Each row of a before or after table is a point. The points were changed in one or more steps. Then noise was added and the rows were shuffled. The steps act on columns, c1 being the first. What was done? A step turns or swaps two columns, mirrors them in a line or flattens them onto one, adds a multiple of one to another, or multiplies or shifts one. Angles are multiples of 10 degrees, from the lower column toward the higher: turns from -170 to 170, lines from 10 to 170 but not 90. Use the fewest steps. Two steps may share a column if one is a turn and the other turns, adds or multiplies; they go together, in the order done. Otherwise the lowest column goes first.

Before:
[[-52 -62]
 [-14  44]
 [-17  59]
 [-78 -31]
 [ 22  25]
 [-10  43]
 [  8  24]
 [ 31 -34]
 [ 25 -36]
 [ 20 -38]
 [ 49  64]]
After:
[[ 10 -48]
 [ -2  24]
 [-12  62]
 [  8 -38]
 [ -8  44]
 [  2 -11]
 [  1  20]
 [-11  35]
 [-12  57]
 [  1 -47]
 [ 12 -37]]
Steps: flatten c1 and c2 onto the line at 100 degrees

Before:
[[ 16  39  13  23   3  13]
 [-65  -5  63  55 -55   1]
 [ 43 -48 -34 -41  -6  15]
 [  8  -2 -20  58  36  41]
 [  3  34  67 -17  33  -1]
 [ -1  24 -30 -27 -59 -18]
 [-61 -74  31 -13 -15 -67]
 [ 36 -26  34 -13  12 -39]]
After:
[[  3  35  50 -16  54   1]
 [-30 -25  47 -25  21 -38]
 [-23  40  -5  16   5  14]
 [ 10  24 -42 -26 -93 -19]
 [-27 -48 -10 -54 -10  14]
 [ 63 -74  68   7 -24 -67]
 [ 42  -5  67  73 -89   3]
 [-27  -2 -20  51  59  42]]
Steps: mirror c1 and c4 in the line at 100 degrees; add -0.5 times c2 to c3; multiply c5 by 1.6

Before (12 x 9):
[[-34 -17  17  10  39  34  -8  16 -30]
 [ 24   3  41 -42 -51 -45 -73 -16  18]
 [ 51   0  60  -4   4 -89  13  30  17]
 [-26  23 -56  51 -27  60   4 -26  17]
 [ 56 -25 -11 -69 -23 -24  10 -91  55]
 [ 15 -74   7  30 -19 -39 -51  12 -15]
 [ -9 -29 -40  28   9  92   1  16   2]
 [-11 -23 -42   5 -29   9  45 -11 -45]
 [ 22  20  24 -32 -37 -82  40 -22 -22]
 [  9 -23  34 -47 -38 -17   5  36  42]
 [ 62  -6  69  -2 -95   3 -21 -65   9]
 [ 28  23 -49  20   0  80   8  43 -48]]
After (12 x 9):
[[ 14  -4  90  -4 -91   1 -14 -57  10]
 [  5  25 -63  48 -27  61  -6 -32  -3]
 [-44 -18  -4  14  40  34  11  13  -7]
 [  9 -22 -42  10 -25   7  54 -11 -30]
 [  9   0  78  -5   7 -91  -2  30   0]
 [ 12 -80  12  31 -19 -40 -28  13  16]
 [  8  26  27 -30 -39 -76  37 -20 -18]
 [  8 -30 -42  27   8  89  -4  17   1]
 [ 42  19 -32  20  -2  81  21  38 -11]
 [-11 -25  30 -48 -37 -15 -10  39   0]
 [  2   5  44 -42 -45 -52 -64 -11  35]
 [ 58 -23  19 -71 -24 -23 -13 -87  14]]
Steps: turn c1 and c3 by 30 degrees; flatten c7 and c9 onto the line at 150 degrees

Before (8 x 14):
[[-25  40  12 -29 -34 -29  -1 -29 -11  19   9  -7 -20  -2]
 [ 14  -5 -40 -49 -59  25   4 -27 -64  51 -58 -20 -12  23]
 [-53 -12  40   7  10   2  36   8   5 -20  44 -30  -8  -2]
 [ 43   6  26 -42 -42  14 -14   2 -65  36   0  29 -29   9]
 [ -7  23  40   1   0   9  47  29  43 -34   7   7  16  -6]
 [  1  29  41  18  18  23 -46  36  21 -23  20  25 -22 -17]
 [  5  54  47  42  12  52 -25   2  19  -3  29  52  25 -33]
 [-58  12  13 -28   2 -44  23   5 -33  15  -5  24 -17 -13]]
After, 8 rows:
[[-26  40   9 -26 -55   0  -2 -29 -11  19 -30   3 -21  -2]
 [ -7  22  36   0  -1  -8  48  31  44 -33   6  15  18  -5]
 [-57  10  14 -30   0  19  21   7 -35  15 -38   8 -13 -14]
 [ 42   6  30 -44 -69  -5 -16   1 -63  38  14  11 -28   8]
 [ -1  32  46  17  29 -26 -47  36  22 -23  14  16 -23 -20]
 [-53 -12  25   6  14 -42  35   7   3 -18 -15   7  -8   0]
 [  3  54  57  47  19 -45 -25   2  17  -2  41  24  23 -30]
 [ 14  -7 -40 -52 -96  45   7 -28 -66  51  43 -14 -11  25]]
Steps: flatten c3 and c12 onto the line at 20 degrees; multiply c5 by 1.6; turn c6 and c11 by 110 degrees

Before (13 x 20):
[[ 52  -5 -62  15  38 -12  -5 -31 -17  55  17 -88  35 -34 -28 -40  -2 -15
  -41 -38]
 [ 62 -36 -86 -61  33  54 -20 -10  31   0  12 -36 -32 -10 -28  -9   3 -15
  -37 -22]
 [  7 -46  31 -47  39  -5  65  17  64  16  -5 -95 -45  51 -45  41  28  32
   65  22]
 [ 23  -8 -36  -8 -79 -31   9 -47  56 -11  42  21 -45 -39  10  28 -47 -19
   30  20]
 [  5  42 -29  14  21  15  23 -39  68 -22  71 -17 -21 -56  -2  34 -25 -46
  -38 -53]
 [-54  37  -3 -26 -61  31 -56  -4 -19  10  36 -68  59  18  72  21 -84  22
   55 -48]
 [ 37 -39  39 -26   6  -6   4  10  24 -23  79   2   9  42  16   2  33   7
  -21 -10]
 [ -7  -1   9 -63 -12  -8  12  15   2   2  17  -1  11  38 -12  -6  17 -46
   59 -57]
 [ 26 -60 -79  39  32  40 -16 -33  42  -7 -31 -80  34 -60  21 -36 -66 -19
   13  42]
 [ -5  34  27 -43  29 -19  30  18 -34  55  46  -6  -2  44  14  49  12 -45
  -26   8]
 [ -2  30  39  -9 -31  33  15 -52  64  36  14  15  79   0  26 -29  12  67
    0  49]
 [-26 -37 -41 -59 -28 -39 -19 -33 -31   2  -9 -25  31  54  18  25 -72 -33
    7 -15]
 [ -9 -19 -43  12  10   1  25 -11 -28  33 -24  -2  23  58 -12 -54 -94 -26
    7  28]]
After:
[[ 63 -38 -77 -62  32  53 -21 -11  31  -2  11 -37 -33 -38 -28  -2   4 -15
  -33 -25]
 [ -2  33  34  -8 -30  34  18 -53  62  11  11  14  77  14  25  44  13  68
    3  38]
 [-10 -23 -61  11  10   4  27  -9 -25  13 -20  -3  22  39 -12  60 -96 -24
   11   7]
 [ -7   2  -4 -64 -13  -9  12  12   4   3  19   4  12  37 -15 -10  17 -47
   55 -56]
 [-25 -37 -62 -59 -28 -41 -18 -36 -30  -1  -9 -24  29  37  19 -25 -74 -33
    8  -6]
 [ 34 -39  22 -29   5 -12   3  11  27 -11  80   2  10  52  16  -5  33   5
  -19  -6]
 [ -6  34   7 -42  29 -17  30  18 -36  24  47  -6  -1  52  13 -43  12 -44
  -27  27]
 [-53  37  -5 -25 -61  30 -57  -3 -18   4  35 -69  56  17  72 -37 -84  20
   54 -38]
 [  7 -43  13 -50  42  -5  65  19  64   7  -6 -94 -43  62 -48 -34  29  31
   63  33]
 [ 24 -11 -17 -10 -79 -31   7 -47  55  -2  45  20 -44 -48  10 -20 -48 -20
   28  27]
 [  3  42  -9  14  20  18  24 -40  68  -8  71 -14 -20 -62  -3 -49 -22 -48
  -42 -37]
 [ 50  -5 -43  14  37 -13  -5 -29 -17  23  16 -87  35 -52 -28  19  -1 -15
  -41 -50]
 [ 28 -61 -54  37  35  42 -13 -35  42  -2 -34 -80  36 -83  19  52 -68 -22
   11  25]]
Steps: turn c3 and c14 by 20 degrees; multiply c10 by 0.4; mirror c16 and c20 in the line at 80 degrees

Before:
[[-21 -46 -46 -45 -31  -9  18  52  -3 -50   9 -38  47 -22 -30 -54  44 -14
   61  20  54  50  79 -29   4 -57   5  32  22 -39  44  -2 -12 -34  59  10
   25 -47 -16 -29   7   1 -15  10 -36 -32 -49   6]
 [ 24   6   1 -42  24  22   3  12  -5  35 -42   9  11   9  13  23 -29 -16
  -46 -27 -23 -23 -27  32  30  51 -21  -1 -65  40 -41  -9  -2  11 -34   1
  -24  22 -17   7 -56 -39 -21 -45  44 -15  43  64]
 [  2   4  19 -70  51  32 -52  45 -23  51 -34  38 -35  53  38  12 -18  12
  -75 -42  15 -11 -34  24  27  54  25  -7   0  39 -13  11  15  50 -19 -18
  -32   8   3  26  10 -18 -56   2 -14 -39  26  48]
 [-21 -60 -61  -8  -6 -55  11  13 -52 -53 -43 -19  12 -39 -40 -54  12 -52
   32  56  47  50  55 -42 -25 -13  -7  15  18  21  26  11  15  29  32  11
  -21 -43  -8   6  14  41  49  46 -40  -2 -17  11]
 [ -7  12  -8 -51   5  -3 -43  33  18   2  30   7 -46  49  38  16 -42  54
   -6 -92  26 -26 -21  25  43  31  11 -32   4  29   2 -47  20 -12   4   7
   -9  69  29  -3 -44 -23  22 -25  -1  23   8  29]
 [-11 -17  -1  11   6  -1 -42  37  32  49   4  45 -21  66  46   7  22  15
   -2 -27  13 -27 -45  11  73  22 -11   5   6   1 -25 -56  17 -23  53  14
  -11  26  34 -36 -15   2   4 -74 -36  25 -17  48]
 [ -8 -77  -9  -1  -9 -14  -8  25  -4 -78  24 -17  29 -45 -21 -95  40 -20
   28  43  57  65  20 -19  -9 -74 -14  19  43   1  55  59   3 -41  10 -14
   24 -31 -13 -57  14  24  40   0 -46  17  -1  13]
 [  9  19  26 -55  -4  37 -24  20  -9  -6  -5  73 -49  33  29  10 -16  21
  -21 -26   2 -33 -19  34  29  16  -8  -5  14  10 -46 -49  55 -12  12   6
  -58  49   0 -24  -9 -74 -21 -53  -3  42 -34  28]
 [-14 -76 -69 -19   6  21   5  -1 -49 -41  18   1  24 -14 -34 -72  36 -71
   24  -3  -5  40  55 -19 -32 -54 -23  12  26  41  53  25 -10  28  39   9
   29 -58  -8   0  37  29  16   2   7 -20  -4 -41]
 [ 45 -72  -2 -30 -37 -41  -7   5 -29 -39   2 -45  33 -12 -28 -50  27 -57
    3  14  -1   7  61 -75  -9 -39   1  21  10  17  15  29   5  -4   0  15
  -12 -48 -33 -31  57  47  16  49  -5 -38   7 -30]]
After:
[[  5   6  16 -42 -36  30 -50  48 -25  31  44  28 -33  51  41  42 -15   5
  -74 -15  10 -50 -30  31  22  53  19  -2  -1  39 -15  11  16  53 -21 -18
  -33   7   3  29   7 -18  62  33 -15 -36  24  51]
 [ 16  15  27 -22  -2  40 -24  22 -14  40  -4 -21 -48  31  32  22 -18  19
  -18 -12  -2 -57 -18  34  25  14  -6  -5   7   8 -49 -54  55 -10  13   4
  -56  46   1 -25  -7 -75  75 -41  -5  42 -36  34]
 [ -6 -81 -11 -39  25 -17  -8  27  -3 -48  -3 -23  33 -47 -18 -95  36 -20
   28 -45  57  49  20 -14  -6 -77 -10  22  46   4  52  58   8 -37  11 -12
   27 -25 -10 -54  13  25 -27 -58 -45  19   0  15]
 [ 47 -69  -3 -27   0 -37  -5   4 -30 -61 -36   8  36  -5 -31 -42  31 -58
    8 -25  -1 -15  61 -72 -10 -35  -1  23  12  14  17  28   9  -7   1   9
  -13 -49 -27 -34  57  47 -46   3  -7 -34   1 -30]
 [ 26   5   4 -13 -43  24   5  15  -6  54  22  18   7  10  11  33 -29 -12
  -47   3 -28 -45 -29  37  32  50 -19   2 -74  34 -38 -10   2   7 -34  -1
  -20  21 -12   5 -52 -34  13  -3  45 -17  45  64]
 [-24 -62 -59 -33 -43 -58   9  13 -52 -64 -10 -32  12 -45 -38 -74  17 -49
   33  -3  49  34  51 -42 -28 -12  -6  18  19  25  26  11  13  28  29  10
  -24 -45 -12   2  15  34 -37  -7 -41   2 -13   9]
 [ -8  12  -5 -20  30  -4 -39  35  19  14  -1 -21 -46  45  40  85 -41  59
   -5 -45  24 -49 -20  28  47  33   9 -32   8  32   8 -49  20 -18   9   9
  -10  68  27  -4 -40 -20   1 -14  -2  17   6  29]
 [-11 -74 -71 -35  23  22   1  -2 -49 -30   2 -15  21 -23 -34 -45  39 -68
   19 -61  -2  13  57 -13 -36 -55 -21  11  25  43  58  26 -12  26  40  11
   29 -61  -3  -8  36  32  -5 -26   6 -20  -9 -41]
 [-23 -39 -51 -67  12 -12  16  55  -3 -38 -36  32  51 -27 -30 -50  40 -15
   59 -32  45   6  79 -33   3 -52   4  24  26 -40  47  -2 -14 -37  57   5
   28 -55 -12 -28   7   0 -24 -33 -37 -26 -46   6]
 [-11 -23   1  22   1  -2 -38  39  28  89   7 -28 -23  66  48  26  27  13
   -1 -10  13 -17 -57  13  75  23  -9   2   7   5 -28 -53  15 -24  53  17
  -10  31  38 -41 -19  -3  37 -10 -35  27 -20  46]]
Steps: turn c4 and c22 by 40 degrees; swap c5 and c11; turn c10 and c44 by 50 degrees; turn c12 and c43 by 120 degrees; turn c16 and c20 by 50 degrees
